Every row gives one point. To make a cloud, some directions were put in groups of two or more. Within a group, all points are equally far from the middle, so they leave a hole (a ring in 2 directions, a hollow ball in 3). The other directions are filled evenly. Then the cloud was stretched, turned, moved and blurred a little. How many holes are there, and how many directions does each take, smallest first?

Cloud, 19 rows:
[[-34  28  57]
 [ 49   6 -15]
 [ 24   3  57]
 [ 39 -11  44]
 [-43 -58  52]
 [-16  11 -54]
 [-67 -47  42]
 [-15   9  68]
 [ 33 -20 -44]
 [-15 -78 -17]
 [-20 -80  13]
 [ 38 -51 -24]
 [ -6 -81  -6]
 [  6  45  33]
 [-56  40  31]
 [-16 -42  68]
 [ 40 -26  44]
 [-81 -32   0]
 [-14  -6 -56]]
Holes: 1 (3)

Cloud, 28 rows:
[[ 65  10   1   8]
 [-35 -15  57  21]
 [ 21   4 -84 -30]
 [-54  40  21  11]
 [ 45  22 -24  -3]
 [ 19 121  -9   6]
 [-49  38  30  30]
 [ -6 -77 -31  50]
 [  8  -5  35  51]
 [ 13  32 -31  58]
 [ 52 -16 -56 -27]
 [-30  30  35  47]
 [-11 -13  19 -22]
 [-34 -23 -29 -12]
 [ -3  13 -33 -68]
 [-35 -42 -36   3]
 [ 34  84 -20  37]
 [ 57  15 -18  46]
 [-14   9 -18 -79]
 [ 18 -42   7 -28]
 [-40  24  59  -3]
 [ 16  10 -34 -61]
 [ -8  35  17 -92]
 [-29 -53 -49  41]
 [ 40 -20 -14 -20]
 [ 10  40  75 -48]
 [ 44   7  24   3]
 [ 27 -14   8 -35]]
Holes: 0

Cloud:
[[  30  -36  -46  -35   31   10]
 [  64   19   40  -17  -57   -6]
 [  13   74   23  -17   27   10]
 [   2   11   70  -83  -23   62]
 [ -16  -28   84  -10  -43   40]
 [  40  -17   28   18  -67   -1]
 [  16   42  -24  -85   32   -1]
 [  -8   33  -36  -82   37   44]
 [  50    5  -25  -82  -44   65]
 [  23   19   62  -89  -20   61]
 [   1  -33   58   29   16   11]
 [ -37   66   -7   12   11   34]
 [  45   -1  -30  -90  -42   -8]
 [ -18  -37  -17    7  -72   26]
 [  26   39  -80  -23  -25    0]
 [ -41   31   47  -17   28   20]
 [  28  -22  -47   19   18   23]
 [  31   63   32  -37  -53    8]
 [ -61   13  -22   29  -10    1]
 [ -29   28   44  -12  -64   47]
 [  65  -44   57  -44    9   16]
 [  53   41   54  -11  -25   69]
 [  16   33  -25 -110  -36   10]
 [  41   13   26 -107  -30   53]
 [  22   47   -3  -76   33  -10]
 [ -38  -26   -9   19    7   71]
 [  24   25  -44  -50   28   73]
 [ -38  -42  -32  -64  -26  -31]
 [  21  -58   86  -14  -22   21]
 [ -20  -22   69   -1  -61   30]
 [ -31  -37   -1    3  -11   91]
 [  47  -34    6   22  -59   41]
 [ -34  -41  -55  -40   -1  -22]
 [  64   -7  -24  -37  -16   82]
 [  46    9   35  -98  -12   65]
 [   0  -29   51    7  -67   -9]
 [ -28  -50    1  -48   33   -7]
 [  27   32  -12  -16  -10  106]
 [ -47   35   39  -53  -40  -11]
 [  16   20   31 -109  -38   46]
 [  34   -5  -66  -21   24   13]
 [ -57    6  -27   18  -47   -1]
 [ -26  -44  -46  -43   11  -22]
 [  20   59  -34  -24  -62   45]
 [ -19  -68   19  -52   17   46]
 [   8   39   44    0  -19   93]
 [  47   32   43  -83  -43   13]
 [  -2    0  -22   42  -13  -33]]
Holes: 3 (2, 2, 2)

Cloud:
[[ -59   57    3  -23  -34   12  -30  -68]
 [  12   30  -46   39    5    3  -56  -94]
 [  53   49   38   49  -46   52  -27  -27]
 [ -30   -9   21  -12    3  106   -1   20]
 [ -27   40  -39   81  -28   60    8  -23]
 [  80  -19   32   91  -40   36  -32  -24]
 [ -34  -20  -34   16    0   59    7   18]
 [  15   71    5   50  -30    6   -7  -49]
 [  14   -3   15  -14   44   50   -1   47]
 [ -21   -5   66   72   42    8  -35   33]
 [  54   45   37  -19  -61   -5  -32  -13]
 [ -22    2  -23    8  -92   16   40  -20]
 [ -38   49   10  -54  -28   31   -9  -13]
 [ -27   25   12   26  -77  -42   13    2]
 [-113  -21   42   27  -76    2   27   21]
 [  80   -9   56   53  -48  -23   -9    8]
 [ -87   25   48   75  -56   41   22  -15]
 [  12  -46   -9   39  -86  -21    2   26]
 [  -7   26  -31   30  -45   24    6   53]
 [ -35  -36   14  -35  -12   22    6   33]
 [  -6   23   47   53   41   87  -51  -10]
 [  -2   34   18  -38   67   48    7   25]
 [  12   12  -39   -3   -5   -7  -74  -70]
 [-110   30  -28   -6    3   71   10  -28]
 [  73   14   54  -39  -58   -9   -9  -41]
 [   9   25   62  -27   13   43    4   -6]
 [  23   56    8   43   60   60  -74  -26]
 [  20   25   28  -11  -52   23   37   43]
 [ -72   -4    2  -12  -43   13  -64   12]
 [   9   27  -28  -41    9   46  -68  -56]
 [  48   70   54  -38  -39   14  -65    2]
 [  -5    2   34    7  -40  106  -70  -46]
 [ -44   56   63   86  -26   11  -13  -74]
 [ -42   48   77   34    9    7  -46   18]
 [  37   -1   51   83  -48   -7   15  -16]
 [  16   41   79   19  -10   67  -24  -11]
 [  12   35   -2   62  -71   31  -50   44]
 [  27  -51  -16  -48  -50  -35  -65   23]
 [ -16  -81  -23    8  -25   56   29  -27]
 [ -19   49  -42   12  -75  -11  -21   23]
 [  40   65   44   76  -33   38  -49   48]
 [ -31   49    7   85    0   19   57   33]
 [ -58   -7   33   31   -7   40  -21  -42]
 [ -54   74   15  -38  -58   -1  -80   16]
 [   2   70   56    5  -11   64  -55  -21]
 [  67   10   53  -16  -60   -3    6   26]
 [ -18   19   -1  -82  -41   55  -27   -4]
 [ -28   27   53   -1  -61   18  -72    3]
 [  10  -30   96   11  -15   47   38    6]
 [ 104    1   13   30  -36   12  -62   12]
 [  22  -37   56  -48  -74  -11  -83    3]
 [  36  -68   25  -60   -5  -23    5   48]
 [  54   15   20   54   35   99  -63   21]
 [  54   -5  -16   23  -67   51    7  -22]
 [  60  -20   25   59   34   39   -4    2]
 [  49   43   83   33  -49   15  -44   33]
 [ -97   18    2  -28  -19    9   20   -9]
 [ -11  -34    4   34  -28   81  -62   16]
 [  -9   -8   63    8  -49   47  -45  -23]
 [   7   -8  -12   43  -19   31  -68    7]
 [ -30   29  -15   53  -42   37   39   57]
 [ -31  -45  -53   -4  -21   22   13  -53]
 [ -35   30   10   -6  -68   53   36   24]
 [  13  -56   48   36  -12   -8  -48   44]
 [  72   24   32   87  -17   28  -43    1]
 [  15   25  -40   -6  -27   35  -92   49]
 [  67   -1  -20  -32  -97   -3  -37   34]
 [  37   24   44   68  -62   73  -10  -47]
 [  27  -42  -42  -28  -46    9  -60  -67]
 [ -56   17   37   14  -24  119   28    9]
 [  70   29   22   -1  -36   35   14   33]
 [   6   34   -2   -3  -46    5   43   42]
 [ -74  -20   47   29  -50   26   28  -34]
 [ -15   44   72   14  -42    0  -20   37]
 [ -25   24   -9   -8  -75   20   43   52]
 [  33    0  -10    8 -109   11  -38   31]
 [  23   62  -52   23  -28   20  -53  -21]
 [  63  -23   18   74  -11   11  -57  -33]
 [  17  -26  -29   -9  -77  -34   31   22]
 [  14    9   -3   29  -68   12    2   53]
 [  44  -28    7   28   29  -29   27  -13]
 [  23   86  -12   41  -12   24  -25   14]
 [ -14    9   21   58  -75   47   24   11]
 [  30  -19   24   36   35   67   10   97]
 [  -3   -1   22  120  -13    2   32  -20]
 [ -76   23   29   51   14   50  -18  -56]]
Holes: 1 (2)

Cloud:
[[  36   -8   -7   50  -11  -20    8   36   67]
 [  20   42  -37   -8   30  -33   -7  -34  -15]
 [  77   -9   48  -48  -14   33  -61  -22  -33]
 [ -53    0   55   20  -39   21  -18   27   54]
 [ -59   56  -14  -16   -9   36   68   -7  -49]
 [ -57  -22    0  -39   24  -16    9   16   20]
 [  12  -51  -22  -49  -15   12  -41   11  -39]
 [  -1   61   -1   40 -102   39    1   28   -4]
 [  -8   -6   74  -38   -8   25  -59   -9   -8]
 [  43   34   26  -26  -34   40  -18   14    9]
 [  28   -2  -40  -21  -55    8  -32    5   -5]
 [ -11   21   21   17  -24   12  -29  -79   -8]
 [  20  -25    0  -27  -38   78   42   10   -7]
 [ -23   35   32   -7  -71   68   21   15   -8]
 [  29    6  -24   18  -26    1  -26  -50   49]
 [ -30   -9   29   -8  -22   48   65   88   19]
 [  54    7  -27  -12  -44   -9  -54    9  -40]
 [ -17   -9  -18    5  -25  -10   12   72    0]
 [ -27   -6  -35    6  -83    9   53   36  -38]
 [   3    1  -51  -86  -17   62   16   25  -48]
 [  -9  -31  -35    9   -9   51   40  -56   41]
 [  24    9   44  -42    7   44  -49   29  -18]
 [ -28   87   18   28  -19   17   31   35  -69]
 [ -30   -9   29   32  -20   16  -32   34  -55]
 [ -38  -24   44   10  -29   59   34   32   31]
 [ -41   10  -11  -26  -42  119    5   71   32]
 [  -4  -19  -38    5   32   15    7   15  -26]
 [ -24    9   53   60  -36   14  -47   40  -30]
 [  25    1   63   90   -3   53   11   20   -4]
 [ -26  -64   40  -33   -3   -6   -4   11  -47]
 [ -34   33  -25   24   19  -23  -14   28   83]
 [   8   26   30   64   -8    0   53    5  -79]
 [   9   18  -42    5  -51   14   60   11   27]
 [ -21   11   35    7  -48   68   17    2  -73]
 [ -60   46  -17   66  -53   -3  -14   56   13]
 [ -10  -24   66  -74  -30   29  -22  -57  -25]
 [ -56  -20  -18  -33  -26   11   -6  -50  -49]
 [ -13  -19  -42  -28  -20   39  -49  -12   39]
 [ -20   25  -31  -56  -19   -1  -27   48  -11]
 [  77  -54   25  -47  -53  -48   20  -65   12]
 [  13  -20   39   40  -24   52   71   39   17]
 [ -16  -42   39   17  -32   84  -21   50   -4]
 [  64  -42   55   -3    5  -19  -32   18   -9]
 [ -36   19   38  -49    6   64   73   13   -8]
 [   2   11  -57   -2  -58   50   15   77  -29]
 [  35   26    8   41  -37   16   -4  -11   61]
 [ -16   31   59   45  -70   38   42   69  -27]
 [  24   -4  -31  -23   -7  -23   -5    9   17]
 [ -30   32   67   25   -2   36  -16   17  -37]
 [ -80   14  -64  -35  -51   40  -34   33   50]
 [ -21  -18    9   -9  -71  -19   35   51  -64]
 [  -6   67   10  -47  -45   13  -45  -38  -48]
 [ -29   14  -37  -12  -55   29  -33   75    3]
 [  21   11  -36  -42  -48   14    4  -12    0]
 [   5  -42    7    2   25   20   -6   29  -13]
 [ -58  -37   34   21  -58    1   15   51   19]
 [  88   11  -10   36   -8    0   23   15  -22]
 [ -36   33   13   52  -12  -14    4   10  -38]
 [ -79  -51   41  -21  -19   77  -16   -6    8]
 [ -38   -2  -36  -10  -32  -31   38   20  -16]
 [ -37   29   15   -7  -76   93   33   26   21]
 [ -43  -30  -16  -20   -2   90   22   23   43]
 [  19   -6   44   27  -55   16  -19   46 -121]
 [ -22   11   39   16  -17   17   37  -34  -29]
 [ -38   19  -53  -40    2    9   41   29  -47]
 [ -60   11   22   -2  -18    0   -4   50  -12]
 [ -34   44   51   12   -3   83   20   65  -16]
 [   6  -17    0   36  -24   61  -34   90  -79]
 [  29  -33   42   41    2   36   19   -6   25]
 [  22  -22    3  -11  -88   50   55   28   30]
 [ -31  -20   35   32  -33  -11   57  -15  -24]
 [ -27   15   42   48    4    0  -13   22  -54]
 [ -81   15   44  -24  -33   63  -19    3  -22]
 [  20  -12  -34  -13  -73   21  -10  -24  -13]
 [ -93  -11  -39  -21  -26   80    3   57  -45]
 [  50  -17   -7  -12  -45   27   66   -8  -60]
 [ -25   61   20    3  -52   43   37   51  -88]
 [ -13   -6   75   23  -46    3  -21   26    7]
 [  13    7  -28  -70    5   40   18   -3   -5]
 [ -71   11   47   12  -32   53  -34  -14   -9]
 [ -44   15   29   40   18   42  -13   49  -57]
 [ -15   28  -51   22  -11  -24   25  -13   24]
 [   3    6   66   35  -41   35  -37    1  -74]
 [ -35   -9   -3  -30   11   44  -32   47  -47]
 [  -9    4  -40  -30   31  -24  -18  -30   30]
 [  28   26   74  -47  -29    1  -17   -6    2]
 [  26   12  -44   10    5   -6   25    2  -13]
 [  -1   33   38  -15   27   68   10   77  -39]
 [  40   32   64  -19  -26    2   -1   24   16]
 [  68  -68  -23  -29  -45  -23  -10  -28   -6]
 [ -10  -16  -14   46  -26   48  -36   73   -6]
 [  30  -38  -18  -31   11  -15   45  -20   37]]
Holes: 1 (3)
